Each row of a before or after table is a point. The points were changed in one or more steps. Then noise was added and the rows were shuffled. The steps act on columns, c1 being the first. What was done? A step turns or swaps two columns, mirrors them in a line or flattens them onto one, adds a multiple of one to another, or multiplies or shifts one. Angles are multiples of 10 degrees, from the lower column toward the higher: turns from -170 to 170, lines from 10 to 170 but not 90. Use the fewest steps. Two steps may share a column if one is a turn and the other turns, adds or multiplies; they go together, in the order done. Otherwise the lowest column goes first.

Before, 10 rows:
[[ 16  32 -17]
 [ 22   4  -7]
 [  2  20   2]
 [  1  66 -58]
 [ 15 -21  41]
 [ 17 -38  12]
 [ 20 -13 -32]
 [-10  27  -8]
 [ 54  37  41]
 [  9  13 -28]]
After, 10 rows:
[[ -29  -16   -7]
 [ -12   38  -68]
 [ -12   19   -2]
 [ -58   36  -11]
 [ -44   11    4]
 [  58  -18  -23]
 [ -21    2  -18]
 [-127   63   23]
 [ -32   26   14]
 [  45  -38  -22]]
Steps: turn c1 and c3 by -110 degrees; add -1 times c2 to c1

Before (12 x 6):
[[ 18 -22  41   0 -59 -37]
 [ 16  35  56  33 -28 -30]
 [  7 -36  27  43  -9 -53]
 [-21  40  44  44 -34 -69]
 [ 53  28  43  28  35  -2]
 [-53 -48  11 -24   2  15]
 [-39 -16  25 -21 -32  12]
 [-75 -46  20  -8 -16  -3]
 [-42  33  69 -34  42  13]
 [ 23 -40  37  23 -34 -62]
 [-29 -13 -28 -72  11  45]
 [ 35  26  38 -15  46 -37]]
After:
[[ 15  26  25   9 -25 -62]
 [ 45  25 -32 -13 -46  31]
 [ 47  36  -6 -12  -1  21]
 [ 22   7  56   8  39 -45]
 [  3  -3 -39 -49 -10  78]
 [ 65  37 -36  -6 -32  -2]
 [ -8 -41  67  20  12 -15]
 [ 75 -58  29 -25   2  24]
 [ 46   9  17   1  61 -82]
 [  7  47  49 -15 -21 -67]
 [  6  64  43 -15  11 -35]
 [ -7 -51  57 -32  -2 -27]]
Steps: mirror c1 and c3 in the line at 70 degrees; turn c2 and c5 by 120 degrees; turn c4 and c6 by -30 degrees

Before:
[[-67 -20 -23   0 -40 -19   8 -50 -17]
 [ 38  -2  -3  21   4 -10  26  26 -27]
 [ 71  46 -24  15 -12 -37  23  -4  56]
 [ 46   8  35  18 -27  14  26  76  78]
 [ 69   8  -9  18 -30  67 -25  37 -36]
 [-55 -14  25   4  18 118   0  36 -11]
 [ 48   5  42  -1 -14 -46   0 -62  -1]
 [ 21  15  27 -44   9  12 -14  61 -26]
 [-28  50  27  12 -16  23  15  69 -18]]
After, 9 rows:
[[ 26 -12  -7 -25  25   0 -14  37  20]
 [ 76  28 -24  69  32   3  19  47  20]
 [-48 -31  16 -17  20 -13  37 -63   1]
 [ 70  49 -10 -17  23  39  12 -24  10]
 [ 64  25 -18 -25 -21   8  -2  18 -43]
 [-60 -30 -51   1   6  17   9  55  -4]
 [ 39 106  11 -14  -3 -55 -19 -59   0]
 [ -3 -26  16  54  25  57   2  71  13]
 [ 34  59  33 -38 -10 -18  38  70  16]]
Steps: swap c1 and c8; turn c2 and c6 by 110 degrees; turn c2 and c3 by -160 degrees; swap c4 and c9; turn c5 and c7 by -110 degrees

Before:
[[-52 -27  20  -9  -4  -9 -65  33 -23 -27 -29 -56]
 [-24  12 -38 -46 -33 -13 -11  19   9  16  93   1]
 [-11 -37  83 -35 -77 -68 -63 -10 -62 -65 -33 -41]
 [ 30 -68  49  19 -80 -29 -45  17 -22 -56 -11 -57]
 [-60   8  41 -12 -23 -18  -1   4  41  28 -35 -24]
 [-19  11  37 -16  14  26   2   8 -11   0  46   6]
 [ -7 -15  13  24   4 -70 -19 -10   0 -70   8 -41]
 [-47  11 -30 -44  -2  21  56 -14 -16  40  75 -49]
 [-23  23 -46 -19 -19 -13  62  48 -49  41  70  16]
 [  5  37 -17 -13  17  -6 -19 -18  -3  46   1 -30]
 [-40 -47 -13 -23  -3 -17  10  -5 -32  62  70  13]
 [ -9 -26 -47 -58 -20   4  35  -3 -18  -7  25  25]
 [-58  16  -4  24 -37  10 -24 -32 -16  -2   1 -10]]
After (13 x 12):
[[   1  -46    1   33   22  -41   14   -3    5  -54   90   13]
 [  -2   24   30   33   29  -21   71   47  -15  -28  102   14]
 [ -56  -15  -10  -28  -26  -38  -18  -13   56   61  -35  -41]
 [  33   10   26  -19   12   -7  -35    8   15  -10   47    8]
 [  36   12  -23   34  -17  -50   -9  -30    2   22   -1   -7]
 [  16    8   18   29   20  -60  -35    2   37  -15  -81  -18]
 [   9  -24    7   -2   57   -6   58   -5  -24    9   56   23]
 [ -51  -36  -15   21   55  -48 -101   -8  -18   84  -24  -43]
 [  -7   37  -23    3    8    4    8  -21   31  -53  -25  -30]
 [   2   13  -30   23   57  -26   28   17   64   -6   61    0]
 [ -40  -70   -8   41    8   13  -69   14   43   91  -46  -63]
 [  17  -24  -48   -9   10  -51  -48   33   25   26  -60  -53]
 [  41   11   31    9   35  -30   53  -13   93  -41   23  -47]]
Steps: mirror c1 and c6 in the line at 60 degrees; turn c3 and c7 by -60 degrees; turn c4 and c5 by -110 degrees; turn c4 and c10 by -150 degrees; add -1.5 times c12 to c9; turn c9 and c11 by -40 degrees
